Each row is a point. Before rounding, the points of a table are all equally far from one centre. They may lie mostly on one side of it. Where is the centre, to within rounding?
In the rows, zero is written as 128.

Points:
[[173 175 193]
 [201 175 154]
 [199 118 133]
 [112 178  99]
 [ 92 173 122]
 [115 181  99]
 [160 202 114]]
Centre: [146 149 143]

Points (19 x 12):
[[136  97 150 193  60  80 116 128 186 136  82  82]
 [131 125  81 164  86  97  26 120 118 193 142  95]
 [228 123  80 143 120  86 162 153 122 133 115 113]
 [204 154 110 186 117  97  65 166 119 166 156 136]
 [129  80  70 127 116 113  97 189 208 202 111 117]
 [127  75 101 180  95  30 117 129 128 160  63 168]
 [ 47 137  98 150  94  74 153  51 153 175 153 159]
 [159  87  88 137  90 108 195 156 164  97 131 141]
 [ 86 107 148 117  71 147  68  78 151 173 169 144]
 [109 106  72 152 110  82 130 146  98 130  67 202]
 [151  69 110 168 142  45 118  64 213 211 154 128]
 [121  57 121 165 116 112 112 104 191 143 180 210]
 [118 126  35 139 157 125  92 154 109 193 185 122]
 [126 105  56 106 201  40 140  94 203 102 127 147]
 [123 189  78 124  56  82 147 100 208 143 123 107]
 [ 97  95  56 168  98  76  62 116 181 193  81  84]
 [116 142 103 118  53  82 125  97  74 177 137 117]
 [106 117 120 228  85  81 155  66 192 165 110 110]
 [149  64 141 155  73  98 154 118 105 121 171 117]]
Centre: [129 126 111 141 141  99 114 109 156 149 123 130]

Points (30 x 24):
[[ 75 153 182 174 195 137 181 166 156  85  82 147 176 145  76 221 171 134
   45  77 159 147 135 164]
 [ 66 153 194 122 180 143 159 131 149 128  85 142 142 120  43 189 149 197
   47 100 109 181 106 149]
 [ 72 215 142 123 176 105 190 171 109 140 118 167 193  97 118 124 158 151
   67 116 138 164 143 183]
 [ 96 175 202 140 180 133 198 172 174 138  92 162 205  96 103 144 155 140
  104 131 103 193 101 194]
 [109 165 140 201 122 125 175 162 157 124  65 200 182 133 102  91 191 143
   82 132 133 155 137 147]
 [ 54 173 134 145 147 142 177 146 122 151 103 164 144 145 128 185 202 113
   17  70 151 122 100 161]
 [ 65 198 191 171 152  85 162 132  99 128  78 191 116  97  78 163 103 141
   70  65 212 195 137 148]
 [ 86 193 187 195 160 109 164 185 101  82  74 122 124  64  65 118 132 145
   52 111 174 171 140 168]
 [ 63 209 182 150 164 110 196 154 182 153 128 157 183  98  58 159 154 163
   77  84 138 220  88 140]
 [ 63 159 184 153 136 120 127 176 177 103  79 173 127 136  72 152 162 136
   81 137 219 204 175 125]
 [117 148 162 125 156 127 187 130 134 101  82 208 127 133 110 205 203 136
   50  53 125 156  92 174]
 [ 79 142 176 102 210  93 181 135  94  93 100 178 128  83 103 164 182 103
   69 100 159 178 154 191]
 [ 69 143 200 145 173  99 152 176 141 170 103 151 161 141  80 164 102 182
   72  34 151 171  48 174]
 [ 41 194 159 117 118 137 156 118 134 160  95 210 152 103 102 177 160 145
   52  34 180 156  94 129]
 [ 59 173 190 139 172  93 185 131 103 165  80 181 146  99 133 159 178 144
  107 100 146 231 120 144]
 [ 35 154 146 143 146 140 198 138 132 118  90 205 148  84  82 143 134 169
   81  79 100 189  99 120]
 [ 71 153 201 113 130  81 144 111 117 121 120 140  81 143  73 153 219  97
   83 123 109 161 118 136]
 [ 66 219 147 149 117  72 185 197 142 137 106 135 166  94 112 136 144 182
   57 116 149 162 106 138]
 [ 43 202 178 167 139 133 133 137 128 150  80 212 209 122 148 116 125 107
   97  98 160 161 120 197]
 [125 151 161 156 167 180 176 205 134 125  93 194 135  97  75 170 109 120
   49  55 175 204  94 124]
 [ 53 165 207 155 175 100 171 163 166 107 108 190 154 123 130 173 154 163
   77  56 222 201 121 120]
 [ 98 199 155 122 208  99 142 176 155  73 143 162 139 161  91 119 128 162
   95 103 190 183 133 102]
 [ 58 203 222 130 182 139 144 133 130 103  94 138 152 158 153 161 140 131
  119 113 125 123 143 144]
 [ 73 141 180 153 158  99 209 158 162  93 112 129 217 108 122 158 140 128
   96  60 109 181 127 178]
 [ 15 192 154 117 146 180 185 138 165 137 114 177 177 102  79 146 136 129
   92 124 123 177  87 145]
 [ 67 153 135 144 190 115 193 181 162 140 144 182 190 137 120 152 181 175
  100 111 157 171  90 189]
 [ 75 220 161 132 156 138 183 168 129 110 120 203 163 108  73 166 110 143
   64 102 162 167 163 189]
 [ 77 162 139 117 150 128 154 141 124 124  80 151 108 124 128 198 156 149
   66  21 169 179 130 188]
 [107 164 144 139 209 149 131 120 145  79  75 173 111  75 123 123 128 170
  116 137 125 169 110 191]
 [ 66 156 199 117 151 140 169 124 104 159 173 146 182  79 101 142 139 119
   82  60 151 140 159 163]]
Centre: [ 95 154 170 151 153 111 125 147 144 117 109 160 149 109  95 145 146 113
  82 100 155 157  91 147]

Points (30 x 24):
[[178  92 108 114 170  96 100  94 150  83 116  60 125  97 217 115  82 108
  231  80 129 107 127 137]
 [173  60  90 197 191 141 163 117 138 133 154  93 120 102 162 180 158 154
  233  92 100 117 105 154]
 [110  97 164 151 167 117  95 171 128 153 110 103 112 138 204 233  83  78
  182 104 116 122 110 172]
 [135  91  99 216 154 120 223  85 120 114 165 139 126 176 166 157 177 127
  212 133 162  74 123 129]
 [166  78 155 176 201 143 139 125  70  83 114 153  96 104 135 148 101 103
   96  96 143 104  62  67]
 [111  93 147 164 164 133  99 162  90 125 124 135 154 116 158 171 112 156
  246  79 186 128 100 200]
 [132 132 163 235 185 106 109 146 135 128 195 126 125 182 117 133  98 129
  138 108 122 106 136 115]
 [161 106 171  66 193 136  86  99  89 168 146  53 119 180 182 161  82 129
  178 181  94 116 131 109]
 [144  92 119 133 140 173  69 119  25 128 180 166 149 102 143 154 106 196
  195 101 102 122 119 131]
 [ 87 138 100 156 174  97 125  78 108  67 162 167 106  50 111 176 133 119
  192 104 115 148 112 178]
 [139 116  85 143  94 137 121  65 165 107 159 108 155 157  78 168  88 121
  226 152 127 169 109  77]
 [ 78  66 140 150 148  88 128  90  83 111 143  99  89 113 102 151  82 178
  119 191  71 133  72 125]
 [102 112  99 163 224  57 170 103  94 102 160 128 153 125 118 196 162 105
  176 130 137 109 127 135]
 [ 89 101  70 129 125  99 149 122  89  76 145 176 120 122 155 125 109  62
  143 132  96 125 173 207]
 [141 160  79 157 223 186 132 144 158 113 229 137 126 120 173 172 127 155
  156 127  85  92 115 108]
 [165  78  48 141 180 163 132 130 107 118 196 126 109 153 120 166  99 109
  181  44 153 130 122 117]
 [114  48 179 117 131 109 142 133  99 109  92 183 125  60 169 152  91  99
  153  54 171  96 122 129]
 [ 72  56 122 129 156 167 104 145  85  84 162  98  89 217 104 163 106 117
  189 180 101 101 127 170]
 [175 126 120 167 193 168 128 121 154 111 135  74  90  43 145 193 129 127
  144 118  71 116  60 119]
 [180  77 171 215 215 166 144 127  85 122 172 138 119 127 171 144 105 114
  142 100 172 164 126 114]
 [116 118  87  96 125 150 137 140 131  93 186 101 157 123 120 159  78 249
  142 172 171  66 120  94]
 [104  72 126 152 105 163 125  48  94 191 100 192 122 114 179 125 114 127
  210  80 134  84 145 173]
 [ 98  79 144 120 123  92 151 111 150  66 138 149 123  96 163 108  32 207
  199 146 162 188 110 109]
 [113 110 170 204 156 185 117  80 131 110 141 220  88 112  68 138  59 140
  144 115 150  86 100 139]
 [120  39 161 123 194 103 144 101 108  87 126 123 139 104 189 141 157 102
  243 145 179  97  85 165]
 [ 86  33 143 121 156  81 137  92 136 124 148 125 145 127 192 191  78 227
  137  94 102 130 114 144]
 [154  77 133  97 164 120 173  76 129  78 131  96  91 134 192 137 172 186
  183 137  67 121  77 217]
 [ 94 134 119 138 142 184 120 190 139 148 127 175 120 106 119 177  83 109
  206 110 142  80  44 190]
 [130 124 147 201 180 148 114 141  75 183 126 116  83 122 156 101 115 119
  188 157 122 148  48 157]
 [169  70  67 165 153 170 138  99 108  56 145 118  93 156 184 125 175 143
  160 192 104  43 109 164]]
Centre: [127 120 135 128 149 155 153 103 123 105 123 127 122 134 155 150  93 141
 167 135 126 104 124 133]

Points:
[[121 110  87 160 202  86 120  82  57 104 141 148 196 106  89 188 130 172
  135 109 129  78 133 184]
 [ 76  92 141 160 220 113 170 115  98  89 191 192 133 112  95 145 145 137
  143 185 154  76  59 185]
 [131  92 107 174 216  99 147  67  79  98 187 147 161 131  66 165 115 128
  144 174 133  45  60 136]
 [111  93 175 179 149  58 143  84 110 144 141 173 153 116  62 109  98 156
  181 157 175  45 120 130]
 [148 123 137 150 175  78 106  52  99 129 186 144 132 120 105 143 174 151
  194 182 101  70 109 163]
 [ 72 100 143 110 222 114 151  50 143  92 121 194 148 111  87 157 114 172
  154 140 140  87  62 117]
 [ 88  27 156 166 168  72 158 112 110 134 183 208 166 153  85 165  90 105
  141 131 136  56 126  89]
 [ 52  84 171 129 220 119 139  87  69 142 172 203 126 149 105 144  78 166
  152 156 167  72  84 178]
 [ 78  87 139 132 225 122 130  72  80  94 210 158  99 153  93 168 143 154
  158 156 191 106 119 197]
 [111 119 149 118 178  82 141  91  32 155 175 173 116 106  80 174 140 133
  145 152 103  49 109 188]
 [148 117 141 138 232 120 126  45 109 134 194 155 164  83  77 172  98 127
  210 138 153  87  98 155]
 [ 76  58 138 114 195  91 124  83 102 137 142 189 155  93 124 167  84  80
  175 197 138  34 103 136]
 [105 123 108 130 183  88 111  71 103  97 221 211 152 123  90 142 158 162
  178 176 171  76 100 168]
 [ 69  95 156 153 237 152 161  90  75  97 179 175 144  99  96 197  74 151
  189 148 130  89 110 154]
 [106  72 189 131 177  66 171 103  82 123 180 182 161  91  90 169 141  89
  174 150 162  61  93 158]
 [103 103  99 179 183  83 195  90 138  95 200 209 154  97 143 174 126 140
  127 191 156  93  67  93]
 [ 86 135 156 194 150  72 193 117 145 111 140 203 157 120  87 177 135 170
  191 153 136 112 142 130]
 [ 74  91 123 134 142 176 164  79  99  92 147 206 150 108 134 160  83 123
  187 236 122 107 146 157]
 [132  71 142 122 179  93 142  94 117 131 186 137 142 139 135 217 180 113
  178 157 110  35  90 136]
 [143  54 115 112 140 100 156  85  64 155 185 167  90  58 109 168 116 121
  200 122 135  47 146 154]
 [137  85 102 163 201 107 157  77 110 108 204 200 132 109 100 139  87 149
  215 217 146  78 147 164]
 [ 82 101 149 164 188  82 167  75 148  74 148 200 139  85  67 190  89 168
  120 163 105  87 144 138]
 [ 55  53 153 142 212  83 183  99 107 121 116 177 168 162  85 181 118  86
  121 146 137  94 107 151]
 [120 112 166 153 201  71 146  40 115 143 168 142 156 115  97 178 111 116
  161 169 139  68  56  88]
 [ 69  77 150  98 149  80 165  65 116 104 180 143 169 159  73 182 106  98
  151 160 135  39 101 156]
 [131  66 123 151 158  77 128  67  73  88 174 215 139 128  96 172  48 129
  204 177 173  60  82 135]
 [ 75  83 170 167 168  93 157  45 123 100 139 186 149 126  98 174 133 178
  161 203 144 123 108 153]
 [ 73 105 138 164 199 115 150  37  82 117 180 187 128 128 101 180  86 123
  179 211 164  68  90 144]
 [ 72  86 140 153 199  63 182  97  77 101 172 137 179  86 103 170 116 163
  137 134 141  80  74 164]
 [132  79 147 154 198  71 117  97 118 125 189 163 186 114 122 145  48 116
  211 167  73  80 122 135]]
Centre: [133 113 122 134 156 121 137 113 117 117 153 162 122 135 134 150  94 121
 136 133 147 107 123 139]

Points (31 x 24):
[[171 117 140 198 161 184 171  48  97 159  73  78 165 143 167  90  87 118
  113 144 109 104 178 108]
 [177 130 147 189 154 146 163  49 182 161 107  83 118 137 148 125  66 126
  103 152 158 151 195 134]
 [130 112 135 241 168 153 150  83 110 133  99  54 186 131 157 124 102 138
  107 127 130 155 173  66]
 [172  66 134 159 170 120 152   7 131 128 122  72 149 162 177 123  89 167
   92 148 125 105 177 126]
 [144 121 138 183 152 133 190 102 123 195  82  86 169 179 152 114 138 173
   90 117 133 160 189 101]
 [168 112 108 159 141 143 241  94 127 151 110  43 173 185 175 100 105 168
  136 168 116 142 153  72]
 [165 102 124 178 129 156 150  42 152 180 110  93 130 177 161  52 160 179
  128 169 132 128 165  40]
 [142 142 153 201 133 157 173  47 152 153 132  91 151 107 193 132  81 220
  129 161 103  99 130  81]
 [153 141 129 177 154 139 170  57  92 139 165  47 179 175 159 138  65 143
  101 189 105 138 145  73]
 [195 136 117 154 142 136 190  49 129 171 101 136 163 168 203 152  98 148
   86 144 159 158 164  72]
 [147 107  99 180 178 159 189  52 132 157 124  89 183 130 133  95  84 150
  103 171 109 167 178  84]
 [181 121 150 204 153 118 193  38 182 172 117 118 156 135 143  97 105 161
   99 144 103 151 178  97]
 [152  94  56 185 140 135 191  50 126 141 137  96 134 145 206  59  84 125
  102 143 139 137 153  53]
 [128 104  78 196 166 170 165  62 151 123 114  89 145 184 193 120  52 142
  112 203 135 135 170 124]
 [162 114 144 198 138 192 188  92 135 174 106  77 196 135 163  89  84 123
  114 152 171 145 177  63]
 [143 104  94 177 193 115 161  54 124 176 105  81 144 132 155 119 119 118
  120 124 113 173 178  72]
 [165  88  91 161  97 192 158  67 153 151  65  78 166 197 191 117 142 129
   97 167 102 172 186  86]
 [145  96 113 173 159 136 201  82 143 167  69  98 167 161 206 133  88 132
   83 152 152 149 154 100]
 [153 124 130 179 169 161 175  71 109 158 110  63 152 134 188 136 126 158
   96 170 150 145 189 108]
 [163 138 124 160 144 119 184  99 126 173 124 100 173 156 192 159  75 166
   85 145 160 139 223  94]
 [143  97  92 157 130 181 143  57 176 146  62 115 158 157 184 124 107  97
   68 148 114 128 186 104]
 [107 124  96 153 139 137 146  55 151 130  79  69 162 146 209 102 126 144
  127 155 104 164 179  95]
 [181 112 118 175 167 167 184  57 159 162 139  87 148 161 203  61  74 124
  100  97 166 147 196  81]
 [152 170  94 171 131 142 140  34 122 139 100  77 157 133 189 140  83 160
  133 137 109 108 200  99]
 [186 131 131 205 127 176 186  60 118 184  95  61 162 164 172 110  87 117
  102 164 128 134 173 121]
 [156 135 113 168 145 146 193  74 146 147  97  79 153 195 194  80 103 162
   92 177 134 141 208  56]
 [136 134 142 157 158 137 171  60 111 132  95  62 121 178 185 144 128 144
  145 180 168 143 183  63]
 [145  98 116 216  95 132 182  33 132 161  85  76 142 149 165 113  65 135
   93 132 140 163 184 116]
 [139 129 104 146 127 170 173  59 162 200  79  99 127 150 126 109  71 149
   80 157 125 169 175  76]
 [123 121 150 138 171 127 148  47 150 174 101 118 135 168 161 111  99 133
  107 176 115 116 215 120]
 [140 100 101 169 141 125 182  95 111 178  86  84 194 190 230 102  84 154
  102 157 115 140 175  89]]
Centre: [166  84 138 163 112 159 136 117 135 125 141 121 122 173 161 122  84 150
 140 121 103 136 152  81]
